Each row of a before or after table is a point. One or more steps were done to the points. Then noise was added and the rows were shuffled. The steps act on columns, c1 being the first. What was done? A step turns or swaps two columns, mirrors them in a line or flattens them onto one, adds a multiple of one to another, or multiplies or shifts one. Angles are multiples of 10 degrees, from the lower column toward the higher: turns from -170 to 170, lines from 10 to 170 but not 90. Use the fewest steps. Two steps may share a column if one is a turn and the other turns, adds or multiplies; they go together, in the order done. Otherwise the lowest column goes first.

Before, 12 rows:
[[-0.62  0.06  0.27]
 [ 0.08 -0.15  0.41]
 [ 0.49  0.10  0.11]
 [ 1.09  0.19  0.16]
 [ 0.28  0.04  0.04]
 [-0.24 -0.07 -0.37]
 [ 0.80 -0.08  0.66]
 [ 0.58  0.79 -0.23]
 [ 0.36 -0.54  0.23]
 [-0.64 -0.39  0.32]
 [-0.39  0.29 -0.13]
 [ 0.32  0.44 -0.27]]
After (12 x 3):
[[ 0.05 -0.10  0.61]
 [ 0.32  0.30 -0.50]
 [ 0.28  0.07  0.04]
 [-0.67 -0.26  0.56]
 [ 0.35 -0.41  0.37]
 [ 0.85 -0.04  1.07]
 [-0.44  0.15 -0.24]
 [-0.23 -0.02 -0.60]
 [-0.63  0.04  0.44]
 [ 1.12  0.13  0.22]
 [ 0.62  0.54 -0.41]
 [ 0.49  0.08  0.20]]
Steps: multiply c2 by 0.7; multiply c3 by 1.6

Before (9 x 8):
[[ 0.30  0.30 -0.28  0.92  0.82  0.80 -0.47  0.25]
 [-0.57 -0.03  0.27 -0.14  0.63  0.32 -0.05  0.42]
 [-0.16 -0.27 -0.74 -0.62  0.13 -0.68  0.23  0.37]
 [ 0.24  0.66  0.53  0.53  0.21  0.07 -0.39 -0.25]
 [ 0.63 -0.54 -0.44 -0.63 -0.16  0.20  0.14 -0.22]
 [-0.12  0.19 -0.34  0.21  0.34  0.19  0.11 -0.45]
 [ 0.16 -0.25 -0.12  0.49 -0.09  0.23 -0.57 -0.38]
 [-0.03 -0.19 -0.43 -0.24 -0.53 -0.17  0.51  0.20]
 [-0.24 -0.45 -0.09 -0.11  0.34 -0.75  0.77  0.31]]
After (9 x 8):
[[-0.34  0.16 -0.22 -0.06  0.42  0.30  0.30 -0.34]
 [ 0.49 -0.24 -0.46  0.45  0.24  0.36 -0.36 -0.27]
 [ 1.88 -0.53 -0.26 -0.31 -0.50  0.29  0.37 -0.12]
 [-1.73 -0.04  0.22 -0.51  0.41  0.44 -0.22  0.31]
 [-0.49 -0.26 -0.44 -0.55 -0.33 -0.58  0.62  0.28]
 [-0.73 -0.45  0.45 -0.29  0.21 -0.64  0.62  0.19]
 [ 0.73  0.68  0.18  0.25  0.49  0.16 -0.64 -0.15]
 [ 0.90  0.28 -0.48  0.15  1.23  0.91 -0.18  0.13]
 [-0.10 -0.19  0.03  0.13 -0.58 -0.06  0.68  0.14]]
Steps: multiply c1 by 3; turn c3 and c7 by -40 degrees; turn c4 and c5 by 40 degrees; shift c6 by 0.10; multiply c8 by 0.7
